Each row is a point. The points of each table are mixes of a few directions, plus a little noise. Count the directions of each table, and those that both share. Where both have some left over, give the other angles between the two spaces (their principal angles), to ten degrees, smallest first.

First (4 x 3):
[[  1  16  30]
 [ 67  39 -15]
 [ -3 -24 -41]
 [-65 -32  26]]
Second (5 x 3):
[[ -3  37  74]
 [  4 -40 -85]
 [ -1   8  18]
 [ -3  15  33]
 [  1 -19 -40]]
Directions: first 2, second 1, shared 1

First (8 x 6):
[[-52  25  16 -70 -34 -70]
 [ 10  20   0  32   9  -6]
 [-36  15  11 -48 -23 -47]
 [ 32  17  -5  64  23  16]
 [-35 -40   4 -86 -28   1]
 [ 46 -47 -17  44  29  82]
 [ 36 -12 -11  54  26  44]
 [ -4  21   3   7  -1 -21]]
Second (8 x 6):
[[ 18  84  68 -24  39 -81]
 [-12 -54 -43  15 -27  53]
 [  7  36  30  -9  18 -35]
 [ 10  51  43 -14  27 -50]
 [  5  19  15  -5  11 -19]
 [ -9 -39 -31  11 -20  38]
 [-11 -48 -38  12 -24  48]
 [-12 -51 -42  14 -25  51]]
Directions: first 2, second 1, shared 0; angles 40

First (10 x 9):
[[-56   4   3   0 -15 -26 -70 -46 -17]
 [ 23 -35 -54  36 -16 -67   0   3 -20]
 [-52  33 -40  23 -45  81  83  34  64]
 [ 37  -5  22 -28  35 -21   2 -16 -27]
 [-35  60  29 -10 -59 -48  48   7  46]
 [ 24 -33   6 -13  70 118 -27   9 -17]
 [ 15   2  -5  30 -50 -64  13  36  25]
 [ 32 -21  12  -1  30  33 -20  20  -8]
 [-11 -10 -11  -7  25  34 -12 -18 -15]
 [ 26   6  34 -31  26 -44 -10 -26 -31]]
Second (7 x 9):
[[-54  48 -48  51 -39  32 -66 -46 -89]
 [-44  21 -27  35   0  10 -38 -26 -35]
 [ 19 -28  24 -22  33 -22  33  23  56]
 [  9  19 -10   2 -42  20 -13 -10 -44]
 [ 27  -2   9 -17 -20   4  13   9  -3]
 [ 26 -52  42 -35  72 -43  57  41 108]
 [ 18  -6   9 -13  -5  -1  13   9   8]]
Directions: first 5, second 2, shared 0; angles 30, 90

First (9 x 12):
[[ 23  -7  10  13  28  18 -23 -17  25  -9 -16  37]
 [-33  -5 -28 -23 -71 -20  62  92 -62  52  14 -78]
 [-14 -12 -21 -12 -50  -4  45  82 -43  47   1 -49]
 [ 20   2  16  14  41  12 -36 -52  36 -29  -9  46]
 [  7   8  12   6  29   1 -26 -50  25 -28   1  27]
 [-12  15   5  -4   8 -15  -9 -42   6 -24  15  -2]
 [ 23  -8  10  13  27  19 -23 -15  25  -8 -17  37]
 [  0  11  11   3  23  -5 -22 -51  20 -29   6  18]
 [-13  -5 -15 -10 -35  -6  32  52 -31  30   4 -37]]
Second (9 x 12):
[[ -43   46   13  -16   17  -50  -21 -120   11  -69   49  -14]
 [ -12   13    4   -4    5  -14   -6  -33    3  -19   13   -4]
 [ -14   15    5   -6    5  -16   -6  -38    5  -22   16   -4]
 [  12  -14   -4    4   -5   14    6   34   -4   20  -14    4]
 [  30  -33  -10   12  -12   35   15   85   -8   50  -35   10]
 [ -16   18    4   -6    6  -19   -9  -48    4  -27   19   -6]
 [ -18   20    5   -7    7  -22   -9  -52    5  -30   21   -5]
 [  43  -48  -13   16  -17   49   21  121  -12   70  -48   15]
 [  18  -19   -6    6   -7   20    9   48   -4   28  -19    6]]
Directions: first 2, second 1, shared 1

First (9 x 18):
[[  3 -15  35   9  -2  21   9  19 -14  18   1  -6 -43   5  -1 -16   4  13]
 [ 78 -17  21  33 -75  -9  44  72 -21  39   9  -7   7  -7   9 -77   7 -24]
 [-39 -11 -46  64  12 -36 -46 -21 -54 -39  19  -5  19  34  14  31 -66   8]
 [ -7 -10   1  28  -1  -3 -10   7 -25  -2   7  -3 -12  12   5  -2 -20   7]
 [-18  -8  22   3  15  18  -6  -2 -11   7   0  -3 -36   7   0   5  -2  16]
 [-22  17 -10 -38  29   4  -8 -34  32 -13  -9   7  10  -9  -9  30  16   4]
 [ 46  50 -63 -82 -22 -33  29 -24  92 -13 -17  20 121 -51  -9   5  55 -50]
 [-21   6   9 -27  26  16  -6 -20  20  -3  -8   4 -13  -3  -7  22  15   9]
 [-18 -12  29  10  17  24  -6   2 -17   9  -1  -5 -49  13  -1   3  -5  20]]
Second (8 x 18):
[[-48 -43 -17 -11 -55 -17 -22   1 -33  -1   6  11  30  24  41  11 -17 -17]
 [ 33  60 -21 -34  44   0  21 -34  63 -13 -18   4  31 -48 -36  14  37 -12]
 [ 15 -40 -18  22  -4  11  -8  33  -5  -3  32 -10  -9  45  20 -14 -37  38]
 [-33 -80  27  19 -65   6  -6  59 -44  15  28  17 -44  36  32  10 -33   2]
 [ 19   3  22  56  30  30   0  -2 -44  16   2 -34 -50  12   0 -42 -12  30]
 [  9  31  10 -26  12 -28   5  -2  40  -9 -15  13  16 -10 -29  15  16  -9]
 [  6  11  -8  12  18  55  23 -33 -21  14  -4 -12 -24 -55   4  -8  30 -18]
 [  1  57   5 -37  17 -58  -9 -22  46 -18 -33  10  49  -2 -36  13  18 -13]]
Directions: first 3, second 5, shared 1; angles 40, 80

First (9 x 24):
[[ 10  -7  18  29   3  18   9  -3  11 -12  15  -3  -1 -44 -10  -4   8   3
   24  -5  -1  10  16   6]
 [  4   5 -18 -26  30 -21  -1  -3 -37  -5  29  -7  -9  11   4   7   6   7
  -15  -9  -8 -15 -31  22]
 [ 24   0 -14 -17  41 -10  33   7 -79  32  62 -35  -4  12  40  12 -12  14
  -12 -18  -5 -17 -32  30]
 [-15 -11  12  19 -34   8  20  12  32  15 -44  -4  11   9  19   1 -17   3
   12   3   2  18  28 -29]
 [ 11  -3 -11 -15  30 -17  31  10 -60  25  34 -34  -1  18  40  13 -11  15
  -13 -15  -4 -10 -23  19]
 [-41 -29 -19 -27 -36 -33  22  -7  11 -32 -18  33  24 -15 -26   9 -16 -15
   24   5  -7   8 -26   8]
 [ 60  80  30  35 -45 120 -57  -7  82  71  12  37 -50  46  -3 -61   4   1
   16  13 -24   7  88 -63]
 [-54 -15 -13 -16   3 -54 -29  -6  61 -76 -73  20 -27  -1 -33   9  44  22
   -6 -13 -25  15   0 -10]
 [ -1 -19  14  18   8 -10 -29  -3 -23 -22 -14  -6  60 -39 -30  15  -9 -47
  -33  40  72 -14 -21  16]]
Second (11 x 24):
[[   9   53   10  -32   10   -4  -15  -24   -6   33   23   -3   16   24
   -13   15   30   32  -15   20  -44   23   21  -12]
 [   0  -23   -2   -1  -14    7   38   23  -26   22    9  -11   29  -11
    32    5  -31  -14   -4    3   37   -9   -1    1]
 [ -16  -12   16   -1  -33   16   18   15   33   -3  -12   13   37  -45
    -4    2    7   -1    2   18   29   16   43  -20]
 [  17    7  -11   16    6   17  -23   -2    8    0   -7    6  -50   35
     5  -24  -10   -8    7  -19  -11  -19  -13   -1]
 [  20    1  -23   -3   10   19   -6   17  -15   12   18    1  -46   38
    28  -23  -17   -7   -8  -22    9  -31  -19    5]
 [  18   17    9   -1   -2    1   20  -11  -48   59   19  -27   33   33
    21   18  -31   -1   -2   17  -15    9  -11    1]
 [  13   -8   16   51   -8    5   -2  -22  -11   16  -25  -19    2   21
    -7    3  -40  -26   30    4  -16    4  -22    4]
 [  18   -6    5   28   -5    5   19   -6  -43   42    2  -26   13   32
    23    8  -50  -21   12    4   -1   -5  -28    8]
 [ -35   47    4  -82  -12    7  -34   13  100  -48   12   62   10  -67
   -45   -9  121   63  -39   19   -3   35  106  -42]
 [ -32  -26  -10   21   26  -30  -60  -17   74 -120  -50   33  -68  -43
   -67  -18   58   -1   18  -31  -17   -4  -16   16]
 [ -11  -54  -16    5   21  -39   42   14  -66  -13    5  -32   22  -14
    25   21  -36  -21   -1  -13   33  -21  -56   39]]
Directions: first 6, second 5, shared 3; angles 90, 90

First (8 x 32):
[[ 52 -56  12  21  -5  17 -25  15  26  -3  60  44 -11  53  -9  23  -2  39
   30  -9 -21 -50  33  16  47  18   7  -1  22 -40 -19   8]
 [ 11 -11 -18  15  19  75  72 -37 -37  31   0  57  22  35 -56  11 -58 -44
   27  48  -4  12  11 -66 -62  33  27   3 -44  11   4   3]
 [-65  44  -7 -23  -4 -21  13 -29  36 -43 -26 -37  15 -87  86 -24  14  -3
  -17  19   1 -24  26  26 -71   3   8 -56 -28  24  33  22]
 [-59  26  51 -53 -23 -86  -5 -29  56 -61 -22 -31 -21 -65 115 -58  18 -37
  -47  -4 -40  19  39  63   9  -2 -37 -74  11  26  35  14]
 [-20  36 -35  14  11 -26  32 -18 -37  40  -8  -4  25 -56 -16 -36 -18  -1
    7  15 -28  42 -22 -55 -29  -4 -14  40 -47   8  11 -31]
 [-22  24 -27  26   1 -17  16  -6 -29  25  -5 -16  27 -53  -1  -9  11  -3
   12   7  16  11 -16 -32 -38  -6  -4  10 -16  10   4 -11]
 [ 29 -28  15  26 -12   1 -36  42 -32  22  -5 -13  -8  50 -46  39  35 -10
    3 -39  60  12 -37   5  50 -22  -8  21  65  -6 -35  -6]
 [ 70 -38  12 -29  12  55 -67  60  21  -7   6  -5 -50 121 -78  56  -1  56
  -13 -41  15 -17 -35  43  94 -18  19  59  41 -37 -34  -1]]
Second (10 x 32):
[[  33  -48   67  -18  -22  -43   -3   -6   15   -9   27   48  -37   60
    10  -27  -15  -48  -15  -18  -54   39   32   22   91   11  -41  -20
    41   -9   -7   -4]
 [ -43   64  -37  -26   17  -10   13   -6  -17    8  -52  -52   10  -61
    -3  -26   -6    6  -27    6    2   41  -44  -21  -39  -22   -1   36
   -44   25   19  -20]
 [  57  -19  -10    2   14    6  -10   21  -28   48   20   29  -16   59
   -80   -7  -34   29    6  -13  -44   41  -32  -38   69   -5  -14   85
   -13  -29  -19  -39]
 [ -60   55  -17  -25    4    1  -25    8   29  -45  -50  -79    9  -66
    59   10   44   20  -26   -3   57  -33  -15   49  -61  -26   22  -32
    -2   24   17   26]
 [  15  -21   39  -13   -8  -40   25  -22  -13   14    9   43  -18   26
    -8  -42  -31  -55  -12    2  -60   64   11  -18   54   11  -43    0
     3    4    4  -19]
 [ -23   60  -22  -41   18  -28    3    3  -20   15  -51  -46  -10  -31
   -25  -43  -21    4  -40   -6  -28   76  -59  -20   11  -29  -23   63
   -39   19   14  -38]
 [  10  -60   23   53  -24   38    2  -10   30  -31   53   41   21   16
    50   51   34   -8   45   15   50 -103   76   30  -44   34   35  -95
    43  -14  -10   53]
 [ -35  -13    5   39  -15    2   70  -57  -13    4   19   48   40  -47
    48  -15   -8  -69   35   45    7  -17   59  -38  -88   38    6  -79
   -14   24   17   24]
 [  37  -19    1  -14    3   20  -72   53   32  -19    7  -30  -28   51
   -20   43   26   65   -8  -38   24  -41  -24   54   61  -22   15   32
    37  -31  -21    6]
 [  11   -3  -50   43   15   59   -4   16   -9   15   20   -1   30   -4
   -29   49   11   52   40   12   47  -66   -7  -19  -54    6   44   16
   -15  -16  -12   12]]
Directions: first 6, second 4, shared 4
